Each wall is flat, endless, passes through zero and stands at right angles to its row. A trip goes straight from one point to another. Which walls does it cross, in order?

Walls:
(1): [-0.035,0.144]
(2): [-0.142,-0.297]
(3): [0.072,0.114]
(4): [0.009,-0.092]
Trips:
[0.246,0.320] to [0.036,-0.171] => 1, 4, 2, 3
[0.243,-0.306] to [-0.243,0.103] => 1, 4
[0.105,-0.110] to [-0.009,-0.021] => none
[0.269,0.303] to [0.181,-0.053] => 1, 4
[-0.220,0.007] to [-0.234,0.252] => 2, 3
[0.411,0.127] to [0.171,-0.062] => 1, 4
[-0.073,0.173] to [0.337,-0.150] => 1, 4

Walls:
(1): [0.048,0.156,0.008,-0.011]
(2): [0.283,0.002,0.121,0.207]
(3): [0.198,0.076,0.085,0.120]
(4): [-0.078,0.132,-0.428,0.064]
Trips:
[0.096,-0.185,0.224,0.024] to [0.039,0.293,0.007,0.113] => 1, 4
[0.071,-0.287,0.010,0.217] to [-0.180,-0.144,-0.042,0.191] => 3, 4, 2
[-0.381,0.194,-0.047,0.017] to [-0.075,-0.136,0.227,0.089] => 1, 4, 2, 3
[-0.027,-0.243,-0.214,-0.016] to [-0.100,-0.205,-0.107,0.187] => none
[0.157,0.087,0.112,0.012] to [-0.102,-0.121,0.348,0.200] => 1

Walls:
(1): [-0.111,0.213,0.171,-0.095,-0.042,-0.263]
(2): [-0.110,0.008,-0.284,0.126,0.129,0.043]
(3): [-0.116,0.115,-0.042,0.092,0.181,-0.365]
(4): [-0.277,0.298,0.019,-0.207,0.116,-0.159]
(5): [0.444,0.154,0.057,0.110,0.169,0.285]
Trips:
[0.073,-0.487,-0.292,-0.045,0.046,0.254] to [-0.069,-0.247,-0.166,0.075,0.228,-0.246] => 5, 3
[-0.115,0.250,-0.322,-0.169,-0.190,0.177] to [0.048,-0.214,0.337,-0.001,0.096,0.173] => 5, 2, 4
[-0.051,-0.168,0.003,0.078,0.204,-0.082] to [0.040,0.049,-0.096,-0.280,-0.090,0.126] => 4, 3, 2, 5
[-0.073,0.161,0.339,-0.011,-0.064,-0.049] to [-0.214,-0.079,0.166,-0.212,0.379,-0.236] => none
[-0.020,0.101,0.088,0.279,-0.134,-0.200] to [-0.067,-0.172,0.095,0.257,0.057,-0.034] => 2, 1
[-0.128,-0.010,0.051,0.550,-0.109,0.022] to [0.088,0.129,-0.116,0.128,0.131,-0.048] => 5, 4

Walls:
(1): [0.221,-0.146,-0.132,0.056,0.060,0.064,-0.069,-0.037,-0.212]
(2): [-0.171,0.050,-0.033,0.296,-0.273,-0.183,-0.250,-0.066,-0.182]
(3): [-0.208,0.101,-0.049,-0.297,0.233,-0.019,0.472,0.186,0.187]
(4): [0.166,0.011,0.086,0.274,0.181,0.112,0.135,-0.036,0.151]
(5): [-0.124,-0.003,-0.111,-0.333,-0.063,0.155,0.037,0.105,0.257]
(6): [-0.062,0.038,0.063,0.076,0.323,-0.388,0.371,-0.175,0.369]
(7): [-0.210,-0.227,0.145,0.166,-0.205,-0.051,0.201,0.322,-0.016]
(8): [0.098,0.002,-0.149,-0.189,0.015,0.174,-0.038,-0.059,0.312]
Trips:
[0.168,0.089,-0.342,0.077,0.019,-0.016,-0.067,-0.271,-0.119] to [-0.213,-0.004,-0.060,0.095,0.265,0.236,0.302,0.014,-0.074] => 6, 2, 3, 8, 7, 5, 1
[0.288,-0.035,0.306,0.120,0.111,0.428,-0.204,-0.058,-0.041] to [0.036,0.168,0.262,0.143,0.512,-0.055,0.190,-0.119,0.107] => 6, 8, 3, 1
[0.117,-0.087,-0.248,-0.418,-0.199,-0.081,-0.067,0.117,0.013] to [0.051,0.259,0.134,-0.059,0.045,-0.071,-0.032,-0.247,0.240] => 1, 6, 4
[0.253,-0.052,-0.078,0.211,0.164,-0.029,0.192,0.180,-0.214] to [-0.203,0.106,0.018,0.234,0.025,0.251,0.169,-0.057,0.206] => 1, 8, 5
[-0.048,-0.070,-0.158,0.028,-0.162,0.003,0.146,0.059,0.227] to [0.040,0.013,0.392,-0.015,-0.129,-0.121,0.129,0.264,0.018] => 8, 5

Walls:
(1): [-0.017,-0.030,-0.025,0.040,0.014,0.373,0.159,0.127,-0.110,0.099,0.226,-0.129]
(2): [-0.233,-0.104,0.229,0.191,0.117,-0.238,0.065,0.220,-0.329,-0.101,-0.059,0.033]
(3): [-0.041,0.078,-0.010,-0.134,-0.021,-0.152,0.215,0.022,0.002,0.127,-0.073,-0.172]
(4): [0.116,-0.043,-0.200,-0.160,0.069,-0.097,0.132,0.212,-0.043,0.083,0.052,-0.070]
(5): [-0.191,-0.052,-0.069,-0.206,-0.188,-0.065,-0.501,-0.044,0.030,0.117,0.100,-0.318]
(6): [-0.089,0.104,-0.006,0.233,0.066,0.165,0.028,-0.197,0.145,0.025,0.004,0.150]
Trips:
[0.271,0.197,0.082,0.061,-0.077,-0.149,-0.282,-0.155,-0.018,0.204,0.111,-0.178] to [-0.291,0.301,0.038,-0.228,-0.101,-0.065,0.107,-0.093,0.247,0.207,-0.093,0.405] => 6, 5
[0.079,0.068,-0.067,-0.121,0.475,-0.494,0.092,-0.078,-0.457,-0.040,-0.210,-0.060] to [0.129,0.123,0.101,0.075,0.066,0.048,-0.126,-0.103,0.096,-0.076,0.276,0.439] => 3, 6, 4, 2
[0.262,-0.094,0.061,-0.068,0.263,0.020,0.104,0.056,-0.208,0.060,0.025,0.096] to [-0.050,0.012,0.058,-0.006,-0.263,0.202,-0.145,-0.127,-0.065,0.165,-0.044,-0.166] => 2, 5, 4, 6
[-0.181,0.376,0.061,0.105,-0.083,-0.211,-0.179,0.043,0.117,-0.020,-0.194,0.089] to [-0.020,0.035,-0.047,0.050,0.045,-0.114,0.280,0.209,0.458,0.388,-0.200,0.009] => 5, 2, 4
[0.035,-0.179,0.398,-0.091,-0.193,0.109,-0.257,0.037,0.275,-0.124,0.143,0.137] to [-0.029,-0.224,-0.016,-0.027,-0.224,0.130,-0.309,0.149,0.051,0.282,0.028,0.108] => 6, 1
[0.255,-0.097,0.029,-0.428,0.107,-0.009,-0.045,0.211,0.054,-0.053,-0.089,-0.215] to [-0.335,-0.072,-0.045,-0.031,-0.124,0.124,-0.044,-0.235,0.172,-0.047,-0.240,0.527] => 3, 4, 6, 5
[0.063,-0.157,-0.001,0.023,-0.498,-0.205,0.009,0.006,0.266,0.319,-0.235,0.311] to [0.043,-0.032,-0.093,0.105,-0.202,-0.013,0.241,-0.044,0.102,0.341,0.036,0.224] => 5, 4, 1

Walls:
(1): [0.056,-0.249,0.078,0.036,-0.148,0.252,-0.218,-0.015,0.003,0.308,-0.096,0.049,0.358,-0.059]
(2): [0.059,0.139,0.106,-0.050,0.243,-0.256,-0.200,-0.316,0.237,0.238,0.111,0.293,0.008,0.021]
(3): [-0.119,-0.053,0.162,-0.052,-0.015,-0.136,-0.047,-0.333,0.216,-0.043,0.424,0.049,-0.161,-0.197]
(4): [-0.141,0.190,-0.257,-0.210,0.161,-0.007,0.326,-0.021,0.250,0.025,-0.007,-0.087,0.139,0.006]
(5): [-0.196,0.452,-0.305,0.079,-0.009,-0.116,-0.092,0.246,0.070,0.090,0.054,-0.070,0.219,-0.110]
(6): [-0.110,0.013,-0.010,0.020,0.191,-0.029,0.104,-0.305,0.017,-0.432,-0.033,0.059,-0.208,-0.005]
(7): [-0.259,0.224,0.107,0.213,-0.027,0.267,-0.064,0.059,-0.084,-0.016,-0.158,0.023,-0.175,-0.329]
(8): [-0.118,0.108,-0.319,-0.237,-0.069,0.147,0.043,-0.201,0.612,-0.102,-0.181,-0.113,-0.232,0.115]
(9): [0.059,-0.060,-0.002,0.191,-0.041,0.268,-0.002,-0.080,-0.199,-0.149,-0.042,-0.007,0.117,0.368]
(10): [0.285,-0.199,-0.335,0.180,-0.167,-0.234,0.053,-0.093,-0.089,-0.078,-0.063,-0.078,-0.338,0.185]
(11): [-0.327,-0.043,-0.195,0.071,0.079,-0.099,0.377,-0.130,0.348,-0.146,0.023,-0.167,-0.085,-0.037]
(12): [-0.026,-0.341,-0.162,-0.245,0.073,-0.459,0.493,0.390,-0.015,-0.060,0.079,-0.159,0.041,0.154]
Trips:
[-0.017,-0.070,-0.056,0.117,-0.045,0.058,0.069,-0.363,-0.245,0.111,0.020,0.088,0.129,0.036] to [-0.170,0.007,0.205,-0.245,0.158,-0.062,0.244,-0.218,0.040,-0.198,0.291,-0.030,-0.146,0.087] => 11, 4, 1, 10, 12, 8, 9
[0.036,0.077,-0.045,0.047,-0.078,0.190,0.071,-0.073,-0.088,0.213,0.084,0.003,0.132,-0.338] to [-0.144,-0.358,0.142,0.065,-0.229,-0.127,0.125,0.172,-0.028,0.017,0.080,0.114,-0.024,0.019] => 4, 5, 12, 11, 10, 7
